Rows are points. Two turns around zero, p and q, are shown by what they do to some points. Write where each new point lands after one turn and then the other. Backwards means that the second turn is done in reverse. Each puzzle has new turns, and all numbers are rounded.

Turn p:
[20 10] => [ 14 -17]
[23 14] => [ 19 -19]
[-67  -1] => [-16  65]
[ 25 -23] => [-17 -29]
Turn q:
[-5  5] => [-6  4]
[-40 -20] => [-34 -29]
[58  6] => [55 20]
[-36  30] => [-42  20]
[ 24 -21] => [ 28 -15]
Where do these land?
p, then q: [-6 10] => [ 6 10]
p, then q: [  9 -28] => [-21 -21]
p, then q backwards: [-55  16] => [17 55]
p, then q backwards: [52  1] => [  0 -52]

Turn p:
[ -5  28 -24] => [-36  -5   9]
[24 45 -7] => [-32 -40  -3]
[25  4  2] => [  6 -24   4]
[ 11 -23 -10] => [18  2 21]
[-55 -54  39] => [ 43  68 -31]
Turn q:
[ -6  13 -32] => [ 17 -28  13]
[-39  -8  46] => [-33   4 -51]
[ -9 -22   7] => [-25   1  -1]
[58 -1 31] => [14 63 12]
[ -5  18 -52] => [ 27 -41  26]
Where do these land?
p, then q backwards: [-21  20 -33] => [  4 -43   8]
q, then p: [44 -9 19] => [-29 -26 -30]
p, then q: [32  7 17] => [-23   8  27]
p, then q: [-40   5  -5] => [ 25 -25 -20]
p, then q backwards: [ 52 -32  -2] => [ 10  30 -52]
q, then p: [-67   9   5] => [10 42 52]

Turn p:
[ 14  29  34 -34] => [ 14 -11 -44 -33]
[ -5 -24   5  -3] => [-18  17   1   0]
[ 30 -32 -25 -21] => [-49 -20  10  -9]
[-35 -33  39 -26] => [-20  51 -38   2]
[ 26  11 -32  55] => [ 20 -22  63   2]
[-29  49 -21  29] => [ 53 -16   9  37]
Turn q:
[ 12  -3  -8 -45] => [ 22  15 -39   7]
[ 79 -62  18  24] => [ 64  47  48 -49]
[-12   1 -24   1] => [-9  7  1 24]
[35 19 31 -6] => [  1   6 -15 -48]
[-22  17 -21  25] => [-34  -3  16  20]
[-56   9  -1 -22] => [-10 -41 -23  37]
[-36  19   4  24] => [-33 -30  13  10]
Where do these land?
q, then p backwards: [-51  13 -23 -19] => [-29   3 -42 -32]
p, then q: [  5   4 -54   2] => [ 22 -25  43  -3]
q, then p: [ 47 -42  20   6] => [ -1 -31 -26 -53]
p, then q: [15 -8 56 32] => [ -9   9 -60 -27]
p, then q: [-16  33   0 -22] => [ 5 35 19 14]

Turn p:
[-43 -37  14  50] => [34 25 61 20]
[-22  16 -22  -4] => [-19 -24  16   6]
[-44 -34 -36 -36] => [ 10 -44   7  60]
[36 17 14  8] => [-10  23 -20 -29]
[51  4  9 15] => [-12  41 -28 -19]
[ 23  34  20 -33] => [ -4 -19 -37 -38]
Turn q:
[  7 -11  25 -30] => [22 32 -5 14]
[-14 -25 -19 -25] => [ 34 -11  19  13]
[-43  -8  27  35] => [ 15 -17 -40 -41]
[60 -3 29 -3] => [-23  60  16  -4]
[ 58  -3 -22  -7] => [-27  25  49  12]
[-12  26   0  46] => [-34 -24 -22 -26]
[-56  24 -40 -15] => [ 13 -64 -16  32]
Where do these land?
p, then q backwards: [ -4  30  23 -54] => [-56   0  -4  34]
p, then q: [-30  34 -15   0] => [ 42  12 -13 -13]
q, then p: [ 19   6 -28  11] => [32 -5 16 -4]
q, then p backwards: [  6 -30  22  73] => [21 66 42 15]
q, then p: [  9 -40  -2 -30] => [ -1  24 -23 -39]

Turn p:
[-36 -12  -3  -6 -30 -15] => [ -2 -37  22  18 -18   8]
[ -6 -37 -15  -1  28  -8] => [-26  20  28  -8   0  24]
[-66  10 -24  37   2  24] => [ 20   8   4  21 -73  26]
[  6 -22 -84  49 -14 -38] => [-62  33  14  77 -23  -5]
[-10  28  12  -8  13 -10] => [ 30   4  12  -6  -1 -17]
[39 37 47 26  5 -7] => [ 46  16 -34  10  46 -11]
[  8  -1  15 -51   0  33] => [ -5 -23 -10 -56   2 -11]
[ 62 -14  59   5  19  26] => [ 12  14 -46 -36  66  23]
[  2  11  -9 -51 -24  -6] => [-14 -36  11 -19  -1 -39]
Turn q:
[-20 -11  -1 -30 -61 -17] => [-16 -35  -4 -59 -16  15]
[  1  25  19 -13  37  -7] => [  9  -3 -28  39   3  13]
[ 16   2  -1 -35  26  41] => [  7 -21  17  44 -34  -7]
[ -5 -33  15  -8  35 -42] => [-33  37 -25  12 -12  32]
[-10  20 -61   4  24  18] => [31  1 52 21 20 26]
[ 15  -5  16  58 -76 -39] => [  5  24 -28 -87  27 -38]
[ 35  -8   5  24  13 -25] => [ 13  46 -18  -1  -5 -10]
[-33  10   8   1   0  71] => [-18 -50  34  30  19 -33]
Where do these land?
q, then p backwards: [-10 -29  15  -4 -53  10] => [  2  -7 -19 -56  -4  22]
p, then q: [ -3   5   4 -11  22 -12] => [  5  -5 -24  10  -8  -1]
p, then q: [ 27  45 -28  -7  -7 -24] => [ 13  33 -32 -19  24  31]
p, then q: [  4 -19 -23  36  59  32] => [ 45 -64   6   8  23  -6]
q, then p: [-11  11 -20  41  35 -29] => [ 31  49 -17 -19  -9 -17]
p, then q: [ 44 -40  18 -16 -15   8] => [-27  -2  31  41   3  33]
q, then p: [  8  20 -35  13  22  18] => [ 20  21 -24   0  34   8]
p, then q: [-57  -8  23 -77 -78 -18] => [-97  41  -4 -33 -62 -13]
p, then q: [-3 15 45 26 14 14] => [ 40  10  18  19 -26 -18]

Turn p:
[-43 -64 -20  47  -7 -23  12 -53] => [ -3 -42 -15  49  61  60  19   2]
[-21  23  24  10 -16  40 -11 -62] => [-28 -38  63 -14   7  27 -17   7]
[ 42  41 -24 -23 -21   2  13  -4] => [ 13  35  26 -24  -6 -13 -13 -47]
[-36 -92 -19   1  57 -16 -31 -15] => [ 29 -31 -54   4  27  52  59  57]
[-11  35  -5 -27  11   5  29  36] => [  9  42  -6  -4 -20 -14 -41  14]
[ 22  48  -1  25 -13  41  -3  33] => [ -8  14  36  -9   7 -66 -20   1]
[ 12 -52  18 -10  -8  -6  10  20] => [ -2 -25 -55  -9   0  -4   3 -10]
[  1  18  10 -17 -23 -19 -32  30] => [-35  28  -7  -5 -27 -18  19  -6]
[ 33  43  18  -5  20 -25  13  16] => [ 25  17  12  14 -50 -25  -9 -18]
Turn q:
[ 35  29  31  39   6  18 -13  53] => [-33 -41 -33 -35  14  13  49   1]
[-23   7 -18 -16 -39  -1  30 -72] => [ 17  -3   9  42 -32   0 -73 -15]
[-15   6  -4  16  11 -27  22 -38] => [ 37   3 -25  30  -9  -7 -16  -1]
[ -5 -14  -9  40  35  31 -18  71] => [-35 -14   2  -1  47 -19  69  26]
[ 25 -16   6  20  -7  43  -5  48] => [-55 -18  11  -7   3   6  44   6]
[ 23  -2 -35 -14  -8 -25 -16 -36] => [ 11  26  -1  -7 -24 -35 -24 -32]
[ -7   6 -13 -39  -6 -29  37   3] => [ 45  -8  34  -6 -24   0  -9   6]
[-29 -27  11 -19 -38 -50   1 -42] => [ 42  33  15  27  -5  31 -34 -42]
[ -6  33  14  12  27  49 -54  69] => [-51 -25  -7 -51  68  -5  29  31]
[  1 -22  18 -39  18  -9  14 -56] => [ 21  49  -5   8 -35  17 -35  20]
Where do these land?
q, then p backwards: [  6  15  37  42 -27 -36 -16  -8] => [ 22 -49  -9 -15 -21 -33  27 -17]
q, then p: [-28 -39 -14 -26 -33 -19   3 -47] => [-24 -28  62   9 -17 -24  24  -8]
p, then q: [-31   7 -10 -34 -20  31 -19  37] => [ 29 -15  31 -33  40  -9 -17  17]
q, then p: [ 28  -8  64  60 -12  27  -5  31] => [ 16   2  -9  -9  71  26 -54  36]
p, then q: [-28 -34 -30 -22  96 -16  11 -76] => [-102  -25   11  -25  -56    1   49   37]
p, then q backwards: [ -7   9 -26  15   4   5  19  32] => [-25  -6 -18   1  25  -5 -17 -23]
q, then p: [ 21 -23 -11 -27 -11 -15  15 -68] => [-50  12  48   1   3 -16  24 -36]
p, then q: [-19  32  20 -32  12  20  10  31] => [  0 -13  22 -39  33   7  -9 -32]
q, then p backwards: [  3  38  -3  37 -22  11  14  11] => [ 12 -38  37  22 -12   5   6 -11]
q, then p: [ 53  13 -12   4 -19  18 -54  40] => [ -6  15 -15  -7 -17  81 -28  14]
p, then q: [  2 -10 -15 -17  31 -26  23  17] => [-20 -23  -4 -16 -19 -34   3 -18]

Turn p:
[  1  43  -2  18  24  17   4 -28] => [-42   0   0   5  17  26   4  33]
[ -9  -8  43  19 -35 -16  -4 -29] => [-13  -9  30  36 -31  17   0 -31]
[-45 -58  11 -48 -27 -14  21 -47] => [ -3 -64  33  -8   8 -27  -4 -73]
[  8  64 -11  21 -22 -13 -36 -15] => [-46  39  27   7 -29  -5  11  39]
[ -9  -5  28 -30  16 -36 -18   7] => [ 14  15  22 -24   1  12  32 -32]
[-10 -11 -47  22  46  11  16  53] => [ 45  18 -29   1  57 -17  -9  38]
[ 15 -34  13 -25 -31  -8  50   3] => [ 32 -40   6 -17 -23   6 -39 -26]
[ -3  49   9  16 -21  51   2  15] => [-43  35 -26  10  -5  12 -43  13]
[ 54 -41 -44   7  48   8 -34  42] => [ 57   6 -64 -10   2 -24  47  39]
Turn q:
[-30 -12 -25 -57  43 -45  -9   5] => [ 15 -47  -2 -18  60  42  26   7]
[-35 -10  15 -26 -23 -23  31 -17] => [ 39 -17 -27 -11   7  11  -8 -41]
[ 25 -18  44  15 -35  19 -31 -36] => [-45  48 -21 -11 -19  -1 -24 -34]
[ 39  57   3  71 -14 -40 -46 -52] => [-21  75  31 -74  -5 -57  25   2]
[ 50 -10 -37 -32 -11  15  19  26] => [-24 -32 -35  40   4 -30  20  24]
[-58  22  -6   5  15  21  12 -29] => [ 54  29  19  12   1  32  11 -11]
[ -2  19 -16  23 -28   0 -26  23] => [  2  12  -8 -23 -30  -8   0  38]
[ -2 -40  -8  10  20  17  26  28] => [ -9 -40  21  34 -22  11  -2  -4]
[14 -7 31 -9 32 36 24 51] => [-11 -26  22  51   6  -2 -50  18]
Where do these land?
p, then q: [  7 -36  22 -23  -3  41 -20 -16] => [ 13   0 -11   3 -16  10  57 -28]
p, then q: [-49 -21  25  18 -31  13 -10  24] => [ -4  50  31 -36   2 -13  22 -13]
p, then q: [-25 -15  10 -43  63 -46  38 -19] => [-32 -13  14  63  53  18 -20 -44]
p, then q: [ 28 -29  32  21 -38 -11 -15  37] => [-15  38 -27 -13 -29 -51  15   2]
p, then q: [ 30  47 -10  -5 -19 -13  -5 -42] => [ 30 -18 -32  -3 -24  27 -45   3]
p, then q: [-57  50  -6  -7 -39  -1   7 -21] => [ 24  26  18 -46  19  47 -39  -7]
q, then p: [ 40  38 -17  20 -19  28  32  48] => [ 57  42  39  22 -29 -12   2  13]
p, then q: [-31  39   7   2  45 -22   4 -18] => [ 21   2  35  36  24  19 -38  -2]
q, then p: [ 21 -28 -25  12  40  13  33 -22] => [  7 -29  23  45  12  39 -14 -10]
p, then q: [ 36 -44 -38   4   2  -1 -63  30] => [ 17 -44 -16 -17  -4 -74  36   3]

Turn p:
[-18  31 -23  33 -33  -6 -17   6 -27] => [ 35  24  30  36   2  -7  23  12 -20]
[21 18 -8 29 35 -8 -4 -9 49] => [-13 -22 -18   3  15 -16 -16  60   9]
[-23 -18  11 -12 -57  18 -54  22   5] => [  9  37  30  14   2  18  36 -22  58]
[-27 -50 -35   2 -35  17  -8  15 -15] => [  8   9   1  18 -15  57  47 -20   5]
[-10  -4  -1  29  30   4 -29  11 -56] => [ 41 -18 -11  31  41  -4  10 -28 -16]
[ -8 -15   5   4 -13 -63 -12  15 -32] => [-22  21  29  14  46  13   7 -23 -32]
[ -2 -27  28  36 -17  10  24  39 -48] => [  3   8 -21   0  12 -20  62 -43 -29]
[-28  18  21 -14  33 -13  30 -22  20] => [  8  -6  -1 -56   8  -3 -31  18 -15]
[ 44  10  13 -31  20  10  30 -62  33] => [-27   3 -39 -21 -38 -14 -70  17   6]
[ 51  37 -12 -77  38  30  40 -14  71] => [-43 -58   2 -39 -72 -23 -69  30  33]
Turn q:
[ 27   7  35  29   6  16  41 -22 -23] => [ 27  -7 -26 -45  32   1  20 -29  -4]
[  8  11  33  11  26 -63 -18  15 -31] => [ 35 -18  35   3 -14  52   7 -23 -36]
[ -6  15   2 -68   7  26  19  24 -10] => [  0 -29  15  22   1 -67  15   6 -19]
[-13  31  26   1  -7   0 -30 -20 -16] => [43 -5 -8 28 -4 13 11 -6 18]
[  2  -3 -33  22   9   6 -15  16  25] => [-18  15 -10  -5 -10  13 -21  37  -6]
[ 49  22 -36 -42 -29 -51  11  42  -9] => [-36  -5  33  -2 -53  -3  67  12 -39]
[-23  13  44  32  14  33  32  11 -22] => [ 33 -44 -14 -24  51   1  -6   1   9]
[-62 -33  21   1 -13  -8 -30  34  -8] => [-19 -44  24  45  15  27 -36  -2  23]
[ 73 -60   8  19  -4  49  11 -28   3] => [-38  33 -76 -27  25 -10  -3 -47 -26]
[-52   0 -66  11   6  25 -12 -76  31] => [ 10  56 -10 -11 -31 -30 -57  21  76]
[ -2  -2 -35 -16 -13 -33  -8   4  59] => [-35  48  37  13 -14   3   3  31   4]
Where do these land?
p, then q backwards: [ -3   3  24   2  35 -17 -42 -15  18] => [-39 -11  20  24   6  32  13  -5  23]
q, then p: [  8  -8  30  20 -57 -27  47   9  35] => [ 22 -34 -17 -80 -13  -6 -14  10  -7]
q, then p: [-46   6 -37  42  13  22   4  24 -29] => [-31 -15  14  12   3  38  28 -17  58]
q, then p: [ 30  13  -9  31  14 -40 -25  26  14] => [ 34  -8   3   6 -35 -28  27 -37   6]
p, then q: [ -3  -3 -22  16  19 -32  45 -46  -8] => [  4 -55 -29  14 -47  -5  -6   2  -5]
q, then p: [ 28 -43  35  -1   1 -21 -42 -19 -44] => [ 43  37 -47  34 -28  18 -23   8  -6]
p, then q: [-12 -42  23 -52  35  47  20  44  38] => [-58  42  26  25  18 -63 -22 -25  24]
q, then p: [-47  39 -10 -24 -42 -22  22   6  39] => [-35  -3   1 -62  22 -40  32  24   7]
p, then q: [ 22   3 -56  10  -5  46  20  38 -41] => [-44  -7 -25 -51  11  28  17 -44  33]
q, then p: [ 21  10  -5 -24 -48  27 -47 -47  21] => [  7  10  15  14 -20 -13  13  80 -37]
p, then q: [  1  22  29 -20  34  18  -2 -20 -44] => [  7  42 -10  13 -43  15  -1 -34 -15]

Turn p:
[-10 -15   2  38  -1  -2   7  38  21  26   3] => [ -9   7  36  33 -13  14  -9   6  26  27  -2]
[-29 -22 -47  -3  49 -24  33 -37   0 -36 -29] => [ 11 -57  -6  15  -5 -30  42  43 -48   6 -24]
[ -3   3 -41  -8  15 -22 -30 -38 -25 -32  33] => [ 50 -21 -16  -4   5   3  10  29 -25 -50  17]
[ -5 -26  -4 -19   1 -11 -21  17 -43  15 -19] => [ -7 -16  23  -5  15  26 -27 -15 -37 -12 -11]
[ 33  33  25  32 -19  30 -17  -5  25 -17 -32] => [-23  16   3 -55  11  -5  15  12  52  14  10]
[ 38  31  19  23  13  29  24  -7 -15  29  16] => [-33  31 -23  19  36  -1   6   2  39 -19 -10]
[ 14  14  26  -7   2 -20 -15   2 -17   5  34] => [ -1  16 -24   5 -11  32  -9 -10   5 -30  10]
[ 27  16 -44   5 -21  11  -5   0  15   0 -36] => [  2  10  12 -26  38 -17  -2  31  -5  31  22]
[-21 -33  -3 -17  -4  25  33 -36  -5  16  26] => [  4   2   3  34  -2 -53   6 -30 -15 -25  -9]
[-24 -29  -4  -2   0  38 -32  27  18 -23  29] => [ 38 -37  18   2 -15 -11 -30 -25  35   1  10]
[-31  27   7 -24 -19 -15   7  34 -36 -33 -26] => [ 23  -9 -11 -27  11  43  19 -35 -27  32 -22]
[ 24  29  23 -25  11 -32   9   3  14  28  -3] => [-31  33 -40   2 -15  16 -16  12 -13  10  -1]
[ 19 -30  21  -8 -22  -3  33 -12  19   5 -13] => [-41   7   6   4 -14 -27  14 -21 -12  11  22]
[-31   1  20  15  -4  -2 -28  13  27  16  14] => [ 16  15  19   1 -40   8 -20  -1  25   3 -13]
Turn q:
[ 17 -28  12 -11   3   8  -3  57   0   0 -20] => [-17 -12  41  -5  14 -18   4  -8  28 -29 -27]
[  9  34  -6  20  20  49  20 -28  15  12  -1] => [  6  17 -14   7  -7   1  25 -21 -45  37 -31]
[-14  -2   0  41   5  21   7 -46  28 -25   2] => [  2 -24 -36  -9   8  -6  19  14 -26  51  -3]
[ -9   6  24  14  -7  24   7 -30 -14  14 -29] => [ -8   0   5   0 -14  27  -8  22 -21  29 -30]
[ 18   9   8 -13 -35 -29  -3  39  16   6  -5] => [ 20   2   8   4  10 -17  -9  19   9 -56  -9]
[-27  22  -5 -31  31  -8 -31 -43   7 -24  -4] => [-26 -27 -27  17 -27   6 -23 -20 -33   8  38]
[-11   0  -4  10 -25 -16  -1  69 -28  -1  17] => [  8  16  46  -6  31   5  23  18  22 -41  23]
[  1  11 -23  18  14   9  45 -48  -4 -20 -18] => [-15   9 -50  28  -1  19  24   3  -3  40 -15]
[ 44 -17 -15  16 -31 -12 -23  43 -31   4  10] => [ 43  -1  42   5  -8  -6  22   9  48 -25   3]
[ 19 -16  26  -8   6 -53 -12  52 -16  14  29] => [ 11  23  43   5  17 -36 -33   9  39 -29  27]
[-15 -10   6 -39  -1  17   7 -33   7  -3  21] => [  0  -8 -25 -15   9  25 -31 -32  -9  10   3]
[-33 -10 -24 -16  20 -10 -12 -33  20  25  -3] => [-26   7 -34 -32 -34  -1 -13 -11 -10   5  19]
Where do these land?
p, then q: [-16  -9 -17  28   9 -22  -7  34 -19  24  -7] => [ -4  -9  46  -7   4  -3   6   9 -18  23 -30]
p, then q: [-13 -20  16 -41  11  18  23  20  -5  -5   5] => [  0  -7 -21 -17 -40  12  -1  17  18  27   9]
p, then q: [ 60 -26   4 -26  -9   1  26 -69  43  16  20] => [  9  22 -26   9  31   1   9  28   8 -27  95]
q, then p: [-21   0 -20  -4  13  -3 -30 -17 -16   1 -29] => [ 25  15  26   8  -4 -12   5 -39   0   3   6]
p, then q: [-10  12 -17 -15 -11   4  34 -14 -31   7 -11] => [-25  27  -1  34 -15   7   6   3   8  22   1]
p, then q: [-10  -9   7   9 -48 -22 -20   1  88 -38 -32] => [ 56  42  -3 -35  20  18 -60  -2   3 -57 -11]
q, then p backwards: [  3  15  20   9  21 -15  19   2 -24  -9  22] => [ 14   0 -25   7 -19   3  18  20   6  28   9]
p, then q: [-14  10   7  24   5  45 -10   8  -2   3 -15] => [-25 -14 -13  -2 -10 -30 -24   2 -12  -8 -24]
p, then q backwards: [-15  31  21 -18  -5  13 -16   8   5  15 -28] => [ -1 -25  12  -5   1  18  21 -17  11  39   2]
p, then q backwards: [  4 -23  18   6 -27 -23  -2 -31 -11  -3  15] => [-13  28 -30 -12   6  -1 -22  27  -3  14   0]
q, then p backwards: [ -7  -5 -15  17  26  -5  -8  10  -9  -4 -22] => [ 10 -16  14  21   0  -7  20  -9  19  -2 -11]
p, then q: [  1  36   4 -13  21  24  20  20 -16   8  97] => [ 32 -21 -43  14 -29 -46  74  -4 -10  32   1]
p, then q: [ 36 -12 -30  24  -5 -15 -30  29  -4 -15 -16] => [  2   0  41 -28  29 -14 -16 -40  -3  10   2]
